Every row gives one point. To make a cloud, some directions were put in groups of two or more. Within a group, all points are equally far from the middle, so they leave a hole (a ring in 2 directions, a hollow ball in 3). The other directions are filled evenly. Then the cloud was stretched, turned, moved and blurred a little. Count the holes, and give their numbers of directions, smallest first.
(in the rows, 128 means zero)

Cloud:
[[167 173 130]
 [172 150 136]
 [171 168 136]
 [126 121  77]
 [118 123 164]
 [106 165 112]
 [153  94 143]
 [105 141 161]
 [140 177 112]
 [ 92  99 123]
 [ 95  87 123]
 [132 181 112]
 [129 113 161]
 [113 182 118]
 [107 177 120]
 [156  89 137]
 [161  91 131]
 [ 97  84 126]
 [151 145 100]
 [113 122 160]
 [170 131 124]
 [156 105  86]]
Holes: 1 (2)

Cloud:
[[172 120 129]
 [169 141 130]
 [130 146  90]
 [124 176 104]
 [151 161 166]
 [116  82 108]
 [135 193 114]
 [134 162  96]
 [142 142 168]
 [109 123 105]
 [120  72 106]
 [133 138  85]
 [151 122 155]
 [120  77 117]
 [124 185 109]
 [132  78 134]
 [112 136 162]
 [162 153 105]
 [145 132  81]]
Holes: 1 (2)

Cloud, 31 rows:
[[ 83 118  88 152]
 [127 104  92  92]
 [104 118 158 161]
 [ 86 118  77 117]
 [ 99  94 155 163]
 [119 129 174 142]
 [ 94 130  99 144]
 [117 112  81  89]
 [142  95 162 122]
 [151 112 184 123]
 [ 96 137  93  89]
 [115 155 120 122]
 [138  86 136 111]
 [131 104 179 166]
 [148 105 174 118]
 [139  84 145 134]
 [109 125 162 127]
 [126 127  92  88]
 [153 110 125 141]
 [135 120  99  97]
 [123  65 113 155]
 [145  87 132 156]
 [134 104 182 174]
 [138  79 151 172]
 [112 134 163 135]
 [131  74 134 146]
 [ 79 117 113 149]
 [127  73 112 142]
 [108 114  79 119]
 [122  68 106 152]
 [116  86  83 137]]
Holes: 1 (2)

Cloud (30 x 4):
[[ 58 138 101 124]
 [148 119 136 140]
 [155 182 145 133]
 [ 90 166 129 113]
 [133  99 175 116]
 [125  92 168 127]
 [ 78 122 114 102]
 [ 88 192 120 118]
 [ 78 103  80 107]
 [143 130 102 142]
 [127 158  68 128]
 [149  94 107  79]
 [139  86 126 144]
 [130  97  89 133]
 [ 94 156  93  92]
 [119 163 103  75]
 [124 114  85  98]
 [139 140  81 117]
 [171 139 123 119]
 [129 137  80 146]
 [147 133 102 137]
 [126 147  69 126]
 [158 113 168 121]
 [ 88 140 137 142]
 [139 122 150 140]
 [168 117 154 121]
 [137  86 171 126]
 [142 171  83 140]
 [110 145 112  76]
 [135 152  80 100]]
Holes: 1 (2)

Cloud, 47 rows:
[[117 163  89 167  91 151]
 [170 114 174 113 156 158]
 [106  86 134 175 149 117]
 [155  97 134 169  92 108]
 [135 113 113 189 134 128]
 [ 91 129 119 141 104  80]
 [ 89 108 117 168 141 140]
 [136 174 161 144 156 189]
 [ 85 189 138 163 144 163]
 [120 129 128 107 177 127]
 [158 135 108 111  84 156]
 [189 109 159 135 158 140]
 [116 127 141 131  66 149]
 [132  86 141 133  80  95]
 [ 82 131 133 149 162 111]
 [ 82 112 124 166 148 121]
 [128  99  90 117 100 112]
 [128 140 132  73 145 198]
 [156 137 118  88  93 194]
 [143 163 108  87 102 178]
 [147 113 174  94 140 154]
 [144  79 117 119  85 115]
 [133 100 106 120  76 117]
 [115 127 176 141 122 181]
 [160 111 121 122  82 159]
 [ 65 132 107 129 110 164]
 [100 143 105 189 113 118]
 [147 118 119 171 136 165]
 [117 136 125 106 170 124]
 [117 130 124 192 107  95]
 [129 103 168 183 146 100]
 [112 125  89 163 144 148]
 [112 154  92 110 152 197]
 [ 78 132 101 115  83 163]
 [132 132  83 116 130 124]
 [111 121 131 138  80  88]
 [140  83 110 111  93 127]
 [147 149 157 115 117 120]
 [116 101 158 106 112 111]
 [146 149 177 135 144 170]
 [161 108 106 100 107 119]
 [127  69 156 133 109 120]
 [123  95 114 160 144 157]
 [117 144  86 164  91 112]
 [152 175 136 133 132 139]
 [115 121 143 121 188 128]
 [141 131 157  94 120 124]]
Holes: 2 (2, 3)

Cloud (50 x 6):
[[139 163 118 146 142 162]
 [ 83 146  81 105 103 132]
 [151 153 160 148  85 118]
 [113 126 108 132  64 161]
 [ 99 100  82 162 152 146]
 [110 129 184 128  92 147]
 [139 112 124 155 149 155]
 [126 110  92 139 137 108]
 [130 147 133 134  49 133]
 [151 121 123 134 145 112]
 [ 71 134 108 110 109 130]
 [108  87 150 163 102 168]
 [106 136 156 123 148 131]
 [106 127 125 176  43 108]
 [129  79 148 143 116 153]
 [102 115 110 143  58 148]
 [125 155  61 134  87 165]
 [135 155 166 120 106 136]
 [151 108 168 173 114 124]
 [127  95 172 116 129 126]
 [134 148 104 183  91 142]
 [156 137 103 168 106 167]
 [124 111  97 125 164 125]
 [ 73 161 106 124 103 128]
 [117 114  95 187 121 115]
 [158 133  97 164 124 168]
 [104 107 116 134 163 155]
 [ 86 120 115 125 168 111]
 [119  73 131 182  65 135]
 [122 114 172 188 120 123]
 [116  91 107 183  79 126]
 [127 159 149 146 119 134]
 [159 108 163 160 121 125]
 [ 99 107 124 148  45 132]
 [ 90 143 161 140 101  92]
 [100 162 127 174  89 128]
 [137 134 171 167 111 144]
 [ 76 110 120 140 144 162]
 [100 120 141 162 128 171]
 [126 123 163 197  98 115]
 [107 111  82 195  98 126]
 [112  95 106 146 150 138]
 [119 136  50 134  90 135]
 [137 159 111 131  73 114]
 [134 138 111 156 144 110]
 [107 104 150 114 119 158]
 [ 95 126 126 129  96  85]
 [114 142 107 173 152 111]
 [ 83 129 156 155 100 161]
 [128 118 132 185 134 145]]
Holes: 1 (4)

Cloud (86 x 8):
[[106 124 151 142 151  81 163 137]
 [171 162 118 135 110 132 195 108]
 [140 121 107 173 101 164 165  99]
 [106 127 102 108  83 179 137  79]
 [153 100 117 163 104 108 164 148]
 [132  95 134 120 106 139 129  97]
 [160 220 156 148 130 147 134 117]
 [157  81 117 127 128 151 114  73]
 [173 114 123 103 117 109 133 130]
 [175 140 105 146 143 106 172 135]
 [136 130  86 119 184 125 150  77]
 [162  84 115  99 191 121 111 134]
 [148 188 104 154 137 187 126 123]
 [162 195 170 108 128 129 115 133]
 [100 108 143 133 151 159  99 138]
 [162 162  84 122  73 161  98 109]
 [106 142 172 117 161 109 170 134]
 [163 151 108 167  66 127 174 147]
 [138 126 154 156 118 191 131 127]
 [171 137 132 166 140  86 146 147]
 [123  84 122 173 111 147 112 107]
 [103  84  97 144 178 159 145 113]
 [166 118  95 154 109 159 102 105]
 [105  99 110 150 161 119 168 107]
 [ 95 138  98 121 102 143 110  66]
 [ 96 141 116 143 120  95 120  88]
 [155 195  92 146 104 134 144  94]
 [109  91 114 102 114 121 137 140]
 [142 161 134  99 154  86 129 133]
 [111 209 161 122 137 129 128 133]
 [120 154  94 123 130 199 108 129]
 [167 143 116  87 144 171 134 110]
 [146 108 135 106 215 173  98 123]
 [145 124  92 110 143 125 120 169]
 [120 145 148 131 132 120 204 173]
 [174 146 145  99 137 118 171 118]
 [141 157 137  70 158 137 131 163]
 [162 115 149 151 148 116 182 156]
 [172 129 111 144 154 150 191  96]
 [169 171 143 158 145 126 146 147]
 [109 111 179 122 138  93 123 118]
 [130 117 115 141 108 187 171 133]
 [100 168 158 162 149 130 128 148]
 [113 130  94  96 128  82 153 121]
 [170 138 116 143 125  89 162 101]
 [159 137 133 110 168 132 115  81]
 [126 121  91 128 187 104 159 115]
 [165 118 113 131 121 145  94 108]
 [158 144  89  97 133 167 135 152]
 [150 150  95 105 151  83 171 131]
 [168 177 165 108 119 137 112 132]
 [141 133 146 158  97 168 145 146]
 [152 175 181 165 117 127 163 132]
 [112 154 130 154 183 140 121 121]
 [125 131 162 122 119 103 168 116]
 [160 146 171 140 110 170 122 154]
 [118 129 142 177 112 117 135  69]
 [121 106 171 142 142 151 132 163]
 [116 159 132 121  79 104 183 129]
 [103 107 152 102 178 139  97 136]
 [119 123 122 167  99 103 163 143]
 [110 131 165  72 152 136 153 170]
 [126 152 179 142 123 124 158 107]
 [161 146 152 134 162 123 112  76]
 [131 177 149 152  65 124 165 109]
 [122 135 107 145 178 147 125 134]
 [161 206 129 124 103 153 129  90]
 [107 123  83 125 108 182 144 134]
 [162 103 133 141 123 135  87  95]
 [170  86 130 143 194 133 125 135]
 [168 174 130 145 127 111 155 115]
 [115 169 151 117 181 133 119 102]
 [ 99 135 121 164 149 150 123 124]
 [109 150 140 128 177 187 152 160]
 [115 101 104 121 124 128 171 178]
 [131 173 101  84 129 114 167 131]
 [145 158  97 166 124  76 116 148]
 [105  98 152 144 208 135 161 137]
 [109  94  97  84 151 153 137 124]
 [120  86 148 114 172 193 158 137]
 [106  80  82  85 159 163 135  92]
 [157 104 164 130 115 108 112 144]
 [114 181 110 100  93 128 120 120]
 [113 117  86 137 119 168 183 133]
 [137 110 127 100 194 142  99 143]
 [165 148 151 184 143 112 116 131]]
Holes: 2 (2, 2)

Cloud, 72 rows:
[[ 92 102 125 153 103 142 138  75]
 [154 148 158 151  62 122 125 117]
 [ 71  92 129 104 123 128 113 163]
 [105 140 104 120 106 108 126  99]
 [153 147 123 156 136 121 101 135]
 [110  95 155  94 102 105 142  85]
 [122 120 174 134  93 136 114  99]
 [135 119  91 145  68 118 136 135]
 [110 105 154  80 136 114 140 101]
 [149 139 124 116  90 198 107  69]
 [168 151 130 125 110 127 117 112]
 [104 145 148  58 108 182 124 119]
 [170 101 143 124 105 175 117 108]
 [ 78 138 133 130  96 144 132 126]
 [139 103 174 141  79  96 124  80]
 [125 126 148 161 146 131  74 116]
 [132 175 122  78 127 168 126 110]
 [ 84 130 172  80  89 165 103  90]
 [ 88 145 134 139 102 139 136 139]
 [147 129 141 142  74 149  87  82]
 [ 95 132 122 156 105 162  68 114]
 [182 114 127 108 108 134 151  83]
 [144 144  73  73 160 123  89 132]
 [154 162 135 121 138 159  85 117]
 [178 113 142  67 100 110 105 102]
 [146 132 147 165  99 137 160 111]
 [118 131 101 102  78  91  86 101]
 [127 126 121 149 116 145  45 139]
 [139  72 128  96 130 161 131 147]
 [ 93  98 175 154  89 162 153 116]
 [139 123 152 135  95 115  97 147]
 [111 110 122 145 136 148 114 152]
 [163 146 138  47 127 126 112 113]
 [128  95 141 171 117 139 102 124]
 [166 107 172 127  68 150 136 103]
 [137 151 128 132 115 115  64 133]
 [112 160 120  80  72 139 107 148]
 [110  96 181 150  89 165 172 119]
 [111 129 155 166 103 162 148 140]
 [136 135 161 141  51 101 108 131]
 [108  87 135  97  87 139  95 144]
 [123 129 121 139  95 141  86 157]
 [101 143 138 146  66 166 143  96]
 [176 123 153 120  54 136  98 140]
 [ 92 131 129 104  89 148 162 140]
 [162  94 118  89 146 138 140 114]
 [ 89 147 149 102  93 128  93 119]
 [175 126  95 106 116 131  98 128]
 [116  96  89  92 122 175 169  87]
 [127  75  95  83 124 112 116 122]
 [192 102 136  98  91 117  90 127]
 [115 124 144  77  93 122  98 110]
 [108 173 180 135  97 145  85 148]
 [141 119 120 121 108 157  92  96]
 [184  91 129 124 117 104  96 131]
 [ 99 182 142 125 105 155 107 125]
 [126 149  84 124  86 111 108 121]
 [168 113 105 123 115 117 143 142]
 [116 143 104  89  57 186 134  92]
 [111  86 132  83  67 148 152 128]
 [ 98  99 152  83  73 152 119 108]
 [111  85 130  96 106 134 107 168]
 [ 79 118 106  99 101 163 115  86]
 [165 136 139 131  88 101 104 107]
 [122 114 143  93 149 144 159 163]
 [106 151 112 101  57 121 100 122]
 [123 141 129 173  97 168 107 141]
 [131 112 139  95  95 138 154  98]
 [150 122 109 164 142 103  82 111]
 [196  85 147 122  87 114  94 102]
 [140  64 162 132 119 151 149  81]
 [156 109  83 130 117 125 111 135]]
Holes: 0
